Each row is a point. A path goes straight from each point to the next, and from the last back to the first. The post is the endless flat space through its rows: a point in 2 columns, a line in 3, a plane in 4, and so on, so that a path can go around it. Count how often the path circles the post. Going back the other way cancels.

Post, one row:
[[ 6 -7]]
Path, 10 rows:
[[ 34  16]
 [-12  61]
 [-31   4]
 [-17 -38]
 [-11 -64]
 [-34 -11]
 [-60  37]
 [  7  36]
 [ 76  19]
 [ 33 -14]]
Times around: 0

Post:
[[ 15  34 -38 -88]
 [  9  12 -38 -12]
 [  6   3  23  48]]
Path, 15 rows:
[[-27 -32  -6 -36]
 [-52  27 -29   8]
 [ -9  29 -56 -76]
 [  7 -10   0  11]
 [ 39  -5  -7 -18]
 [ 57  56 -14 -44]
 [  9  41 -27 -35]
 [ 15  79  -9 -10]
 [ 44  51 -15 -59]
 [ 79  12 -16 -44]
 [ 20  31 -22  -2]
 [-22  54  -7  42]
 [-48  28  34 -24]
 [ -7 -40  24 -43]
 [ 23  10  31 -47]]
Times around: 1

Post (8 x 9):
[[ -55  -18   73  -42    5   34  -18   -2  -20]
 [ -66   41   -1   68   13   31  -12  -45  -72]
 [  61    3  -25  -24   37 -111   14  -10   13]
 [ -31   28  -43  -24   12   57   -6   30  -47]
 [ -49   29  -11  -53   44   66   79   25 -117]
 [   3   10   -3    0  -31  -61  -12  -24  -37]
 [ -18    6  -57  -26  -20   31   41    7   25]
 [ -43   14   25   28  -31   32    3   37   10]]
Path, 28 rows:
[[-52   9 -28 -31  24  10  17 -31 -78]
 [-16 -17 -34 -17   5  -4 -49   3 -24]
 [ 32 -46 -22 -15  54   5  -1  22 -15]
 [ 15  16 -19  17 -28  12  -4 -30 -15]
 [ 12  47   2  28  33  15   7 -26 -53]
 [-15  -6 -26  24  49  91   5  18 -18]
 [-42   0  15  14  60  32  70  31 -47]
 [-65  -8  11  -3 -10   4  -3   1 -12]
 [-59  23  18 -67  32  26   6  -7 -48]
 [-35  14  -6 -16 -10  -7  36  13 -25]
 [-40 -40  43  67  -1 -43  39  14  -1]
 [ -1 -56 -14 -36  18  42 -12  32  -8]
 [ -9  -6   7  39  -6  25  -5 -94 -44]
 [ 15  49  -2 -17  23  -3 -30 -35 -16]
 [-62  47  23  10  40  33  48  18 -53]
 [-82  21 -67  -7  40  35 -24  -7 -59]
 [-56   2 -14 -22  58  43  12 -16 -83]
 [ 13 -21 -63 -57  17  39  45   4 -15]
 [-31  31 -14  63  25  26  31 -64  -3]
 [  4  34  -6 -11   8  -9  55  14  -9]
 [-11  42 -26 -59  13 -37  13  -3 -14]
 [-46  -3 -37 -25   7 -14 -64  34  -7]
 [-49  55 -51  12 -30   1  42   9 -25]
 [-26  62 -35 -13 -68 -22  23  17 -63]
 [-61  34 -24  -5  15 -10  31  28 -57]
 [-28 -19 -29 -29  -4  12  -6  39  13]
 [-66   5   6 -15  -8  22   2   0 -36]
 [-80  39 -43 -36 -39  23   6 -47  41]]
Times around: 2

Post:
[[  19  -10  -42   33   17   -8   24   38   46   66   16  -21   18  -41]
 [  -1  -53   -1   -9   -5   -8   57  -97   25  -15   54  -44  -37  -64]
 [  37  -31   22    2   -3   10    9   71    0    0    3  -32   32    8]
 [   2   -7   15   18    9  -39  -12   58  -14    9    7  -16   20  -33]
 [  17   -8   15   -6   22  -24  -52   -6  -30  -10    8   32   14   56]
 [   3  -17   16   11   -2   19   25  -63  -61   16  -21  -11   69  -48]
 [   6   36   -1  -59    5  -17   -1  -79  -35   16  -32  -32   63  -42]
 [ -10   64  -81  -46   29  -34  -25  -20   39  -44 -121   44   47  -28]
 [  15   50   10   27   23   33  -69  -37   23   46  -69   -7   -2  -72]
 [  32    0  -19  -14    5   -7    6   45    6   22  -28   23  -28  -31]
 [  -2  -15   30    6   24   11   28   -6   57   34   25   56   65  -73]
 [  35   -9   52   19   17  -74   11   40    2   24   14    7   -3   78]
 [  27   -5   30   46 -114   24  -33   48   24   27  -13   62   44  -33]]
Path (12 x 14):
[[  6 -14 -13  -3  -6  26   7 -17  55  52 -12  31  26 -62]
 [-62 -32   7  39  -5  32   5 -40  19 -31 -35  -6  36 -80]
 [ 11   0  -9 -47 -17  38   6 -14 -37 -34  25  32  46 -25]
 [ 37  49 -17  43 -44  -7 -31 -26   4   5  -3  27  27 -49]
 [ 20 -10 -33  -9   7  -2   0 -12 -19 -11  21 -16  49  -9]
 [  3  11 -14 -17  43   2  10  29 -17  52   0  -4 -17 -43]
 [-24 -13  -9 -15 -38 -37 -25  13  31 -22  -5  21  -1  18]
 [ 11 -14  25 -22 -22 -65  37   2 -48  22 -45 -10  12  -6]
 [-12   4   6   9 -24  34   8  35 -12   9 -32  66 -12   6]
 [-20  35   2  35 -20  16  -7  -7  15   7   6  18  28 -70]
 [ 88  16  21  44 -47  -7 -27  29 -10  31  -4 -27  -8 -40]
 [ 57   8   7   0  10  20 -19  35  -6  35 -58 -10  10 -11]]
Times around: 1

Post (17 x 18):
[[  64   -2  -73   65  -64  -34    6   76  -24  -11   -2   71  -28  -26
    25  -61  -11   30]
 [   0    1   34   23   66   61   32  -29   49   39   15    8  -15   10
     5   -3  -32  -32]
 [  26    6  -25    4  -37  -29  -49   79   30   20  -51   31   20   -2
    15    4   -4   21]
 [ -34  -35  -39  -22   17   72    8  -64  -20   39   12  -17   27  -26
   -35   14   19  -88]
 [  -3   12   34    6   23  -24   35   16    8   -3   55  -14   28   31
   -27  -14  -26  -82]
 [ -24  -13   24   21   67  -23   52  -17    8   85   38    3    4   11
   -86   -7   10  -16]
 [ -13  -27  -40   26   33   -9  -38  112  -18  -70  -39   12 -101   57
   -27   -5  -12    5]
 [ -11  -18   32   23   37   -8  -39   -6   44    9   87   20  -12  -28
   -36  -36   21  -43]
 [  29  -30    2  -38   52   13   38   10  -10   54   79   11  -12  -19
     1   38   24  -48]
 [  -4  -41  -33  -30   39   42    5   17   27   82   43  -34   37    0
    -1  -70    0  -48]
 [  17   -2   28  -36   20   50   -9  -12  -16   39   60  -25   12   -5
   -83    3  -63  -25]
 [  14  -33  -23    1   10  -44  -58   29  -68  -19  -64   47  -38   30
    43  -46  -25   18]
 [  -3   -2  -95   14    4  -51  -44   48  -17  -61   14   39    6   22
    29  -16  -12   82]
 [  -8  -36   44    5   -9   68   18   -6  -20   43   50  -53   28   30
    -8  -10   40  -23]
 [  34  -13  -50    5  -46  -93   -8   35   14  -40  -32  -13  -74  -20
    38  -38   -8   54]
 [  41   31  -62   75   36  -49  -58   87  -39  -16  -27  -13  -36  -37
    43  -17   -8   20]
 [  -3   24   25  -35   61   32   44   15   -6  -13   25    8    3  -35
   -48  -44   34  -24]]
Path, 13 rows:
[[ 35 -45 -73  22  40  37  -9 -17 -55  -1 -19  53  -1  27 -42 -10 -21   0]
 [ 32 -19 -13 -22   2   1   1 -36  26  45  16  26  15  11 -39  -8 -43 -52]
 [  6  -7  36 -13  11 -43 -51  30  43  18  45 -18  -7   5 -37 -81  21  27]
 [ 51  14  12 -32  20 -20 -23  25   0 -35 -49  -3   1   4  -4 -24  32   4]
 [ 29 -45  -6  60  37 -34   1  29 -30  49 -24 -35 -15 -13  32 -10  20  30]
 [-17 -38  10  -7  18  25 -20  26 -42 -17  45  30  -7   5 -32 -16   8 -31]
 [-20  -7 -60 -25   4 -11 -17  35 -45  35  31  42  22  -4   9 -95 -10  21]
 [ 16   5 -40  28   8  34 -24   9  -7  71  36  10  29 -27 -39  -3  13 -45]
 [ 67   8  -2  61 -18  -8   1   3  -4 -26 -57  63 -14  14   4 -21   7  31]
 [  7 -60 -25 -25  58  -6  40  -4  14   8  36  28  35 -40  33 -22  22 -27]
 [-48 -60 -63  14  37 -12  30  59   7 -13  40   9 -51 -10 -59 -29   1  27]
 [ 17  -8  -2  25 -16  17  22   6 -54  62  42  -3 -51   7  16 -46 -28 -40]
 [ -2 -34 -25  61   8   9 -19  54   8  63  40  13 -12  17 -37 -44  28 -71]]
Times around: 2

Post (17 x 18):
[[ 17  12   5  12  -4 -34  -8  47 -19 -30 -67  26 -22   4 -36  -3 -20 -35]
 [ -2  30 -11 -43 -18  37  59 -30 -63  20 -22  26  23 -69  45  -9 -33  43]
 [-42  49 -35  62  -2   1  20 -57 -21 -57   1  75 -40  36 -31 -16 -17  57]
 [ -3  -7  20 -58  -4 -14  41 -12   5 -16  12 -79  18 -45  45  -3   3   8]
 [ 23 -15  32 -33  13 -54  52   3 -43  32  -5 -18  48  14  25  -7  -3  -3]
 [-44  17  -7 -45 -38 -15  21 -50  -1  45 -40 -14  55 -15  67  45 -15  -5]
 [  1 -35 -15  -7   5 -32  70 -36 -13  32 -52 -60  54 -77  73  11 -42 -13]
 [ 18  43  13  10  -3 -25  -2  -6  -5  22 -19 -49  25  17  35 -82  -9 -28]
 [ 27  38 -67  41 -17 -17 -35  -2 -21 -74 -20  77   5  27  10  -6  -3  52]
 [ 54  21  33  29  17  24  -5   3  -5 -27 -58  13 -39  77  25  -8 -20  18]
 [ 19 -35  -9 -43  15  16  50 -42 -30  -1 -32 -21  63 -20  33 -25  12 -45]
 [ -5  16 -51  41  15  -2 -61 -48  31   4  -6  82 -18 -15 -14  -1 -32  70]
 [ 29  46  17  31  32 -44 -35 -36 -42 -18 -68 -10 -32  17  23 -26  34   3]
 [-14 -42  46 -10 -37  22  15 -60 -72   1  13  -5  27 -63  58  20 -41 -19]
 [ -9   6 -32  33   0  17  42  14  -8  17  34  36   9 -48  56  40  31 -12]
 [ 10   0 -34   4  -2 -33 -31  15 -42 -17 -31  26 -65  35  45 -47  11  35]
 [  1  63 -74   8  30 -34 -12 -49  10 -49  37  70 -49  10  35   1 -53  13]]
Path:
[[ -44  -13   42   22  -29   71   22  -71   18    0  -40   -3   21  -19
   -36   48  -81    1]
 [   2   52  -10    0  -11    1  -18  -87   23   50   -8  -17  -12  -64
    46   38  -64   22]
 [  50  -29  -67   25   22   11  -22  -24  -50   -1  -46   14   23   25
    13  -25  -28   46]
 [  23  -12   27  -15   63   31   40  -24    1   34  -76  -13   20   17
   -22    1   48   66]
 [   0   -3   11   46   16  -36   18   -6  -35  -26    4   46  -22  -13
   -17  -25  -45   54]
 [ -24  -13   -1   36   34    8   27  -26   16   61  -25   22   -3  -48
    74    3   12   11]
 [  -4   42  -37    8   35  -34    3  -25  -15  -45  -13   23  -16   24
    67  -33  -41   45]
 [  47  -22   48  -69   15    7  -42   52  -27    7    3    1   -4  -42
   -12   35   -4  -36]
 [  47   22    5   19   -1  -15   16  -28    3   -6   13  -60   41    9
    30   63  -16  -10]
 [  29    8    9  -31   11  -17   23  -58   11   45   10   41   -4   74
    27   15  -35  -42]
 [   3  -68  -33   50  -38  -17   60  -13  -89   19   36   -7   22  -33
    34   21   -4   23]
 [  -5   43    0    6   -2  -17    9  -20  -15    2  -49   29  -26   11
    41   60  -77   54]
 [ -29  -10    1  -16  -10  -70   -1  -26  -81   63   29   24   90  -18
     6  -20   -5   35]
 [  48   23    5   14   18    7   40  -48  -35    1   18  -14   -5   48
    10    7  -18   -6]
 [  42  -18  -65   -2    2  -24  -13  -94   33   40  -38    2   -7  -51
    96   23  -18    3]
 [  -4   11   15   14   13 -109  -35   -2   12   -6    7   -3  -37   -9
    59   67   25   -1]
 [ -30  -69   36   -4  -19   31   76   12  -20  -41   29    7   -5  -37
    84  -16    6  -18]
 [   4  -11  -38   64    9   16  -10  -60   66   -4   -1   84  -23  -12
   -40  -14  -47  -23]
 [  24   -3    8  -13   26  -10   52  -83   -5   54   -5   -4  -18  -14
    49   13  -91    8]
 [  33   14  -59    3  -29  -11   16   45   -6   13  -59   46  -21  -21
    68   12  -10   12]
 [ -25   47   38    7    2   15   60  -43   11  -44  -51   19   43  -15
   -17  -29   -6  -62]
 [ -30   35   28   20    4  -64  -36  -65    2   25   -7    7   -4   15
    80   11  -21  -13]
 [ -31   26  -33  -39   -4  -76  -10  -69    7   -4   52   15   -2   17
    29  -87  -50    3]
 [  32    4   -3   16  -18  -70  -14    6   12   -7   -5  -20  -14  -68
    -3   -9  -51  -63]
 [ -36   -4  -82  -10  -30  -13  -54  -44   22  -14   78    0  -26  -98
    18  -13  -83  -15]
 [   5   32   81   93   55  -65  -21  -16  -18   19  -22  -21    2   83
   -45   21  -27   11]
 [ -16   -6   65    4    4   -4   -1  -12   -8  -21  -14   38   24  -34
   -40   40  -33  -23]
 [  15  -34  -48   -9   29  -32  -17   37   40  -65  -33   16   30   14
    46  -26   25  -21]
 [  18   -2  -30   50   21   27    7  -20  -24  -11  -37   52   12  -39
    39   52  -42  -13]]
Times around: 0
